Each wall is flat, endless, passes through zero and stands at right angles to its row. A trip goes straight from one point to another. Which walls does it cross, in order?
In the rows, 128 means zero.

Walls:
(1): [159 151 138]
(2): [ 91 136  90]
(3): [137 128 172]
Trips:
[177 143 113] to [125 166 161] -> 3
[138 118 130] to [ 95  93 100] -> 1, 3, 2
[141 130 171] to [184 111 109] -> 3
[139 171  97] to [134 142 121] -> none
[179  91 126] to [168 118 136] -> none
[117 203 123] to [ 37 142 118] -> 1
[138 110 105] to [156  61  93] -> 2
[ 83 139 115] to [116 160 153] -> 3, 1, 2
[158 128 159] to [143 104 163] -> none

Walls:
(1): [138 113  94 103 113 135 160 143]
(2): [126  82  90 115 159 179  90 212]
(3): [101 155 150 145 172 171 141 137]
Trips:
[100 123 123 118 163  96 128 109] to [228 102 124 117 109 141 105 121] -> 3, 1, 2
[105 185 148  87 169  88  99 137] to [118 128 148 132 123 106 132 102] -> 3
[116 136 113 164 112 144 177 183] to [115 100  99 100 155 198 128 153] -> none
[ 81 169 149 169 118 136 203 155] to [101 105 142  90  93 168 163 136] -> 2
[112 143 101 101 155 134 136 167] to [168 136 168 141 102 142 120  53] -> 2, 1, 3
[145 102 175 116 111  84 109 106] to [120 127 131 107 172 148 156 123] -> 3, 1, 2
[ 98 108 111 112 105 103 185 164] to [ 71 144 168  86 146 140  96 141] -> 3, 1

Walls:
(1): [116 143  88  70 120 106 136 183  90  90 139 170 112  89]
(2): [172 149 122 130 126  99 125 142 126 148 153 154 140 149]
(3): [132 153 119 121 113 171 151  84 131 153 127  93  96  94]
(4): [183 109 135 123 109  85 114 107 174 107  90 135 151 151]
Trips:
[165 168 153 120 154 118  66 127 107 120  99 160 102 151] to [161 130 108 119  78  94 131 128  82 175 116  99 145 107] -> 3
[116 188  69 144  99 175 102 151 144 136 138 121 161  59] to [103 140  98 154 120 109  95 106  78 131 126 170  94 114] -> 2, 3
[149 133 119 145 128  86 120 207 115 131 144 158 185 100] to [130  88  88 138  93 137 176 100 153  98 127 173 109 117] -> 2, 3
[142 124 121 124 128 155 166 116 104 159 105 127 152 144] to [100 145 215 136 150 126 146 191 171 188 115  57  78 113] -> 2
[109 181 119 152 121 124 129 130 134 124 155 130 119 137] to [148 135  87 174 112 175 143 173 167 151 114 162 105 133] -> 1
[ 92 171 147 157 113 124 130 154 187 119 198 120 180  81] to [131 107 109 138 110 165 102 112 121  93 142 153  71 112] -> 1, 3, 2
[136 111 124 140 172 136 176 169  90 139 168 121  79 127] to [116 103 156 106 128 144 117 158 178 170  88  81  56 157] -> 2, 1, 4
[114 154 126 165 144 195 142 130 153 137 128 118 121 131] to [123 206 119 117 124  92 146 134 127 134 151  89 101 185] -> 2, 1

Walls:
(1): [126 104 148 106 136  88 131 102 103 124  84 118  96 159 114 124 151 152
 181 133 133 168 123  93]
(2): [133 132 133 128 125 121 149  90 103 129 125 108 103 105 126 112 154 115
  73 182  24  93 145  89]
(3): [123 100 171  52  93 126 121 148 157 127 130 127 107 149 110  97 152  91
 133 129  65 211 125  75]
(4): [191 146  86 151  81 147 124 146 140 113 132 113  67 179  93 159 161 150
 113 116 159 141 131 144]
(5): [121  98 116 127 106 113 120 147 142 156  55 124 138 131 114 141 125 179
 231  79 137  78 142 113]
(6): [106 128 135 136  89 160 173 172 152  92 108 130 101 113  53 157 152 156
 163 149  90 132 148 206]
Trips:
[120  97 102 135 123 106 141 104 164  99 129  98 127  79 110 169 162  76
 156 149 155 193  70  96] to [194  59 114  83 122 171 101 124 111 114 127  84 129 119 182 129 132 149
 163 126 125 119 134  96] -> 6, 5, 2
[135  77  82 213 109  70 148 159  95 129 159  98 112 100  86  95 116 142
 135 129 129 152 187 133] to [ 74  88  68 112 127 149  99  89 142 105 123 140 130 141 150 191 118 130
 175 127 150  99 117 144] -> 2, 4
[109 136 159 153 168 158 118 105  97  77  98  95 143 113 132 168 168 174
 142 135 169 121 181  89] to [160 128 147 106 109 151 129  78  70 152 141 132 108  65 152 153 164 172
 129 169  97 138  81 146] -> 2, 5
[143 131 164 102 151 129 137 122 103  94 137 119 123 122 130 141  92  97
 144 158 205 168 129 125] to [117 130 133 161 109 117 120 206 111 169 127 125 129 110 148 129  63  62
  58 115 185 137 154 133] -> 3, 1
[144 137 190 110  86  96 147 111  79 179  97 121 199 134 115 142 177 104
 118 147  90 145  69 128] to [106 148 114 129  97 113  96  78 125 111 112 101 141  78 116 128 145 184
 134 138 154 111 123 130] -> 5, 3, 6
[ 98 133 134 121 183  55 124 192 174 136  98 145 184 160 152 147 121 126
 167 117  62 130 131  96] to [109  96 107 146 159 119 184 145 112 130 111 186 153 105  60 164  92 136
 166 123 150 108 158 160] -> 6, 3, 1
[125 171 140 101 146 120 166  77 105 137 119 176 143 176 129  96 177 198
 153 107 133 129 104 112] to [150  54 109 158 101 171 134 119 121 173 112 123  79 152 102 195 112 158
 131 112 101 121  71  83] -> 4, 3, 2, 6

Walls:
(1): [172 117 132 152 133 144  84 225 142  99 115 174 189 136 122 130 134  91
 105 153 124 118 143 173 108 119 111 101  95 166 133 159 159 172 111 138
 115 113 142 137 126 132 171 104 134  84 182  99]
(2): [103 151  93  98 125  42 179  83 152 164 143 135  99  85 109 160 142 147
 105 153 163  96  70 148 143 131  68 128 185 190  64 166 172 167 157 113
  89 146 158 110 162  93 135  81 118 117 158 142]
(3): [131 181 134 109  73 154  88 168  84 100 135 108 131  85 132 137 117  94
 148  88 127 157  73 122  98 109 108  71 124 109 106 134 111 112 104 110
 128  95 113 105 109 120 145 131 114 132 118 141]
(4): [ 81 113 155 125  87  95 140 110 105 216 152 142 132 122 124 133 148 148
 132  86 132 146 126 146 168 182 132 153 106 139 157 112 141 204 137 126
 166 107 147 124  59 103 148 126 169 152 143 126]
(5): [136 141 166 170 102 166  96 125 161 175  84 151  75 120 149 114 107 165
 146 115 177 114 146 175  55 162 104 162 113 155 178 161 122 163 205 137
 115  97 167 152 109 105 174 140 165 173 183 136]
Trips:
[125 141 189 124 130 162 147 160 135  63 108 148 111 182 140  93  67 122
 155 110 128  74 186 132 166 132 166 146  69 105 117 109 134  64 129 138
 134 117 156 130 112 115  72 157 128 102 187 130] to [117 152  83 102 134 174 120  88 129  86 108 149 101 153 183 192  85 108
 171 136 159  97 163 139 125 157 117 141  84  89 108 151 182 139 122 112
 110  79 104 135 164  71 141 136 149 113 180 113] -> 3, 2
[ 47 112 143 129 150  57 134 148 133  90 102 124 195  87 132 148 160 107
 154 153 107 158 145 103 118  84 139 101 166 213 110 193 182 129 166 171
 157 109 117 145 128 155 137  99 112  80 121 156] to [169 113 128 108  99 198  85 103 118  98 121 149 121  95 122 132 132 164
 151 151 131 170 129 100 159 168 144 148 147 113 155 132 115 110 141 110
 137 126 150 143 124 124 155 140 118 160 179 134] -> 3, 5, 2, 4, 1
[ 90 113 177 128 184  96  82 153  64 150 183 123  84  66 109 127  81 140
 133 177 129 116  96 152 147  86 135 105  74  78 128 137 127 103 117 128
 152 160 120  82  99 172  94 156  64 154 151 112] to [134 124 133  56 139 170 176 162 116 183 170 126 189 117 138 155 158 122
 115  50 128 118  82 125 135 140 162  84 159 125 122 149  90  56 132 112
 101  52 118 136 163 126 115 160 109 157 107 134] -> none

Walls:
(1): [137  93 158 153 143 118 125 128 157 127 156 142 156 139 141 112  73 139
 140 132 155 227 107  92 112 119 111  87  91 179 143  26 118  86 132 179
 165  99 107 123 141 105 146 170 122  98 159 107]
(2): [168 174 102  88 175 107  73 120 105  93 182  88  76 198  87 107 169 140
 195 142 157 136 115 100 144  87  73 122 183 171 139 176 143 167 148 126
 182 168  87 179  93 108  81 100  93 130  92 129]
(3): [134  92 103 179  88 164 156  94 135 151 141  96 145 170  68 107 107 208
 121 136 130 112 123 182 143 141 156 111 147  86 107  99 173 135 144 140
 112 136  97 142 104 116 107 133 100 121 121 106]
(4): [157 140 166 173  85 124 150  45 130 140 142  61 147 145  95 104 167 108
 129 120 137 196  93  85 112 152 133 118 104  97 102 134 141 122 151 161
 158  92 174 139 140 104 136 153 123 128 154 159]
(5): [144 129 110 149 151  94  94 139 107 119 108 183 133 146 133 131 109 147
 164  87 105 122 119 154 109 135 185 119 124 100 155 104 149 117 106 122
 147 123 146 161  89 155  89 163 128 118 129 160]
(6): [129  95 153 109 144 110 117 141 134 151  72 146 129 158 142 130 114 137
 129 105 151  77 111 179 118 129 112 133 106 125 111 131 118 174 154 182
 139 124 203 168  85 112  83 121 124 161 137 112]
(7): [125 146 109 116  48 137 107 179 122 162 126 154 139 181 161 195 170 110
 168 131 116 166 113 163 187  93  82 157  77 101  90 160 101  81 131  84
 131  92 158 142 120 150 124 181 150 106  87 115]
(8): [160 125  51 130 148 125 135 145  89 121 105 142 203 138 187 143  75 143
  85  82  97 185 115 166 156 131 153 106  97 204 185  54 141 101 145 123
 128  66 166  86 114 115 134  90 102 124  42  88]
Trips:
[141 166 100 136 112 152  99 130 134  51 178 168 107 130 154 153  77 155
 191 196 134  91 169 190 201 128  97 123 142 117 121 142  92 114  91 118
 147  92 182 129 125  90 113  66 155 136 109 123] to [159 139  78 138 120  94 127 123  57 115 173 126 133 143 133 138 147 171
 128  85 111 154 115 125 137 126 175 127 101  89 191 139 129 121 139 169
 140 134  97  78 142  90 106 106 129 193 148 152] -> 3, 6, 7, 4
[ 86 157  67 127 132  97 112 117 136 122 117 124 118 155  80 104 197  89
 110 154  91 123 165 110 131 135 198 142 146 123 153 124 143 170 156 105
 118 123 141 133 157 111 103 126 144  94 209  90] to [119  98 144 139 128 116 117 163 132 135 120  70  84 106 188 113 161 120
 110 127 103 140 118 110 147 126 124 146 178 137  64 122 159 128 102 121
 120 167  73 124  87 119 151 128 136 134 148 149] -> 5, 3, 4
[147 111 155 168 113 132 156 105 117 156 130 162 123 140 115 125 162 100
  99  87 123 145 148 100 164  99 148 124 149  65 183 149 155 159 144 120
  88 151 116 103 101 103 151 128 116 103 125 109] to [153 126  95 150 152 135 125  96 101 110 119 189 121  98 135  73  96 147
 132 112  75 107 110 158  74  86 137 189 157  99 144 169 111 141 114 172
 165 154 113 143 143 151 135 118 143  87  85 111] -> 5, 4, 2, 8, 6
[157 182 133  88 166 156 146 174 100 130 135  81  95 114 110 112 109 203
 115 112 151 113 110  97 168 169 167 140 118 172 112 191 170 112 100 116
 104 134 155 124  96 115  79 148 122 152 110 130] to [156 114 117  94 149 161  21 109 139 136 157 207 151 158 207 155 137 142
 148 147 139 145 131 154 146 112 133 122  78 117 166 188 135 115  94 127
  95 144 110 138 138 131  92 148 124  86 129 110] -> 7, 3, 1

Walls:
(1): [121 137 127 109 137  67 111  94 108 131 114 143  88 138 143 126 173 108
 161 132 109 100 132 129 127 110 121  76 160 103 144 104  98 130 130 152
 110  84  69  93 139 150 131 143 108  98  56 153]
(2): [107 130 160 103 137 159 217 125 128 121 156 165 157 149 129  81  73  90
  96 128 161 121 122 128 153 105 112 141 142 112 157 114  61  59 138 135
 114 130 123 153 118 151 146 125  96 108 144 124]
(3): [109 139 108 103 117 111  90 133  72 110 146  90 164  92 183  81 104  70
  61 101 140 117 165 122 107 123 157 127  95 167 132 143  98 143 118 135
 115 213 134 135  82 134 116 120 100 160 139 178]
(4): [137 112 122 116 117 104  93  50 178 126 114 118 120 162  65 129  71  97
  95 141 115 105 176 110 153 171 127 121 116 155 163 111 111 156 173 151
 134  92 163 101 130  98 114 141 137  89  95 160]
(5): [130 190 120 185 160  95 136 146 164 148 116  89 119 112 102 124 130 119
 103 157 154 132 103 112 116 145 128 134 130 166 114  85  96 187 136 148
  99  94  75  67 136 132 107 120 147 147 103  75]
Trips:
[105 137 112 103 117 122 136 119  73 149 101 148 147 138 183 127  97 140
 179 100 146 195  85 129  80 188 151 192 131 142 142 163 118 175 115 102
 120 156 121 113 134 157 158 130 111  88  90  52] to [118 123 161 127  87 113 146 100 132 121  96 190 167  95 142 173 120 133
 107 131 126  58 139 103 111 131 104  93 104 135  92 142  53 136 113 128
 174 119 133  55  79 114 130 133  90 194 104 133] -> 1, 2, 4
[144 105 138 173  85 112 132 149 111  96 133 120 133  90 132 156  97  95
 140 120 111 114 136 121  87 125 124 140 132 128 128 127  92  76 147 143
 139  68 103  91  88 143 163 107  62 131 167 165] to [209  73 125  72 111 187  98  85 157  81  93 132 111 124 141 161 104 115
 134 109 159 164 123 153 157  95 176 126  43 151 146 111 146 131 178 103
 158  90  45  90  91 100  99 135  95 149 145 142] -> 4, 2, 1
[114 130 116 126 146 116 180 150 141 164  89 172 101 113 151 123 147 139
 129 110  62 102 144 114 131  58 142  79 116  67 201  59 150  92 137 134
 137 104  98 160 156 141 108  98 129 124  94 116] to [153 107 156 141 174 104 118 109 107 106 108 130 184 133 153 162 130 175
 131 170 142 154 148 147 158 126 116 123 110  98 103 153 101  70 102 103
 140 153 117 213 109  67 142  91 147 103 194 163] -> 1, 3
[138 109  68  69  93 157  88 116 190 111 174 149  95 115 112 167 133 129
 162 182  79  80 115 119 195 125 136  84 102 131 177 106  76 123 120 156
 127 151 169 146  92 157 102 138 107 152 171 138] to [104  71 194 145 144  96 117 125 161 113 145 105 119 108 126 128  46  99
 145 126 136 180  64 112 104 174 139 123 125 135 176 116 129 156 120 149
 101 209 108 150 121  96 134 115 138 141 151  99] -> 1, 5
[123  97 177  87 116 115 173 156 173 134 127 183 122 105 153 104 116 150
 128 130  88 181 102 172 120 161 107 135 154  91 133 168 112 133 107  93
 171 151 111 208 104 118 132 100 107  99 140 137] to [153 153 123  97 101 157 146 172 139 123 133 105 104 150  74 151 134 137
  95 135 112 157  98 132 126  78 162  96 121 153 122 107 122 144 140 149
 163 109 145 129 167 166 161 120  85 150 107 126] -> 5

Walls:
(1): [176 113 137  91  84 127 159 104 130 128 126  78 157 119 131 105 133 130
 141 131 161 123  64 158 162 107 131  93 178 125 141  88 131 124 108 150
 153 133 199  82 144 102  67 136  96 115 142  92]
(2): [ 87 185  79 116 181 161  93  88 128 102 145 158  70  74  98 134 148  71
 157  85 116  96 164 120 121 120 121 151 136 113 159 134 148  97  97 128
 156 105 135  77 157 117 157 110 105  93  81 164]
(3): [147 103 135 114 114 119 128 141 115  75 168  92 151 165 163 126 152 140
 169  86 122 160 146 131  99 188  90 126 102 158 103 163 207  99  87 145
 133  89 142 132 125 147 167 136 128 118 107 156]
(4): [177 148 141 135 114 110  90 121 139 124 119 160 162 132 155 160 152  97
 150 114 110  84 108  36 102 118  68  79 116 113  92 124 117  86 148 155
 125 135 152 111 104 201 134 154 103  92 140 160]
(5): [150 100 141 130 122  91 111  94 170 116 144 117 165  89 126 137 153 125
  96 127 189 124 136 143 101 120 140  95 133 106 142 113 111 157 206 102
 153 135 128 119 109  75 109 102 134 164 139 137]
(6): [123 102 133 134 115 110 143 149 144 128  84 184 160 187 144 178 156 186
  92 127  74  89 118 143 159  92 223 195  49 186 137 161 102 120 152 163
 118 150 159 102 105 159 135 188  94 153 103 113]
(7): [ 66 115 105 164  67 147 113 137 118 128 132 114 189 134 103 120 103 116
 131 128 154 130 175 131 133 175 177  63 107 153 146 151 113  93 138 137
 153  82 150 112 108 158 163 150 109 151 172 120]
(8): [206 126 146 102 143 115 151 116 130 189  88 203 153 167 182 128 176 126
 101 133  96 112 165 145 123 142 147 141 123  77 101 150 110 126 100 141
 122 114 105 110 133  91 135 101 175 115 123 116]
(9): [164 164 205 111 130 182 172 104 136 122 111 116 170 114 154 108 170 139
 204  69  76 160 126 135 174 158 185 175 147 122 120  90 137 113 104 147
 112  50 164 118 112  99 168 161 108 118 148 133]
Trips:
[ 87 148 144 126 152 132 156 174 127 132 111  87 182 141 103 142 145  75
 175 127  85 130 156  99  88 103  77 138 166 160 129 110  92 130 174 106
 144  58 183  78 144 154  87 136 120 171 126  72] to [126 113 112 122 150  92 118 124 143 122 121  95 166 133 146 155 120 192
 171 131 119 152 119 204 118  80  95  71 113  68 133 158  96 123 148  99
 146  88 124  87 111 151 149 135 135  87 135 113] -> 5, 3, 2, 8, 9
[114 160  93 162  85 100 170 153 195 142 106  91 180 114 131 116  86 113
 107 124 114  78 103 108  70 127 173 140  80 102 114 178  57 105 132 157
 150 147  96 115 136 144 130 147 138 129 117 129] to [ 84  59 121 174  79 136 121 100 131 139  92 163 122 113 123 157  97 157
 121 109 146  98 145 101  80 123 157 148 146 125 105 119 149 140 138 105
 125 144 161 163 120 130 191 186 129  86 161 121] -> 8
[130 104 119 133 174 192 123  74 151 164 169 153 164 180 130 106 133  85
 155 102 143 143 117 112 108 127 131 137  92 107 107 139 169 142 155 185
 173  54 110 163  48 119 156 111 125 119 125  91] to [152 137 130  92 113 130 159  97 138  89  83 119 148  91 160  97  84 125
 123 133  49 141 170 119 165 134 107 100 135 102 130 101 111 136  83 124
 183 185  89 140 112 118 102 160 103 129 155 191] -> 5, 1, 7, 3, 2
[182  94 117 164  49 126 145  96  97 117 121 100 125  75 119 126 134 122
 126  55 128 109  82 133 134 137 194 146  54 143 112  86 129 199 129  58
 115  98 103 115 120 118 185 118 146 119  84 110] to [116 111 146 135 104 107 104 156 110  77 121 125 169 123 152 163 135 147
 107 107 166 142 126  99  96 140 213 131 125 130 111 158 141 103 125 129
 125  64 129  78 139 115 113 132  64 141  64 140] -> 2, 4
[172 173 146 129 102  70 144 160 152 117  78 128 170 122  94 137 186  93
 116 132 117 106 173 124 143 162 100 134 150 155 138  96 138 187 192 121
 129 158  83 127 201  84 126 111 171  86 127 168] to [ 96 109  65 126 174  89 112 128 129 117 136 117 119 130 161 124 107 129
 101 138 140 120 158 138 114 141 154 115 161 141 148 137 105 120  41 170
  73 129 175 110 156 111 110 156 100 151 109 136] -> 2, 4, 1, 6, 5, 3, 7, 8
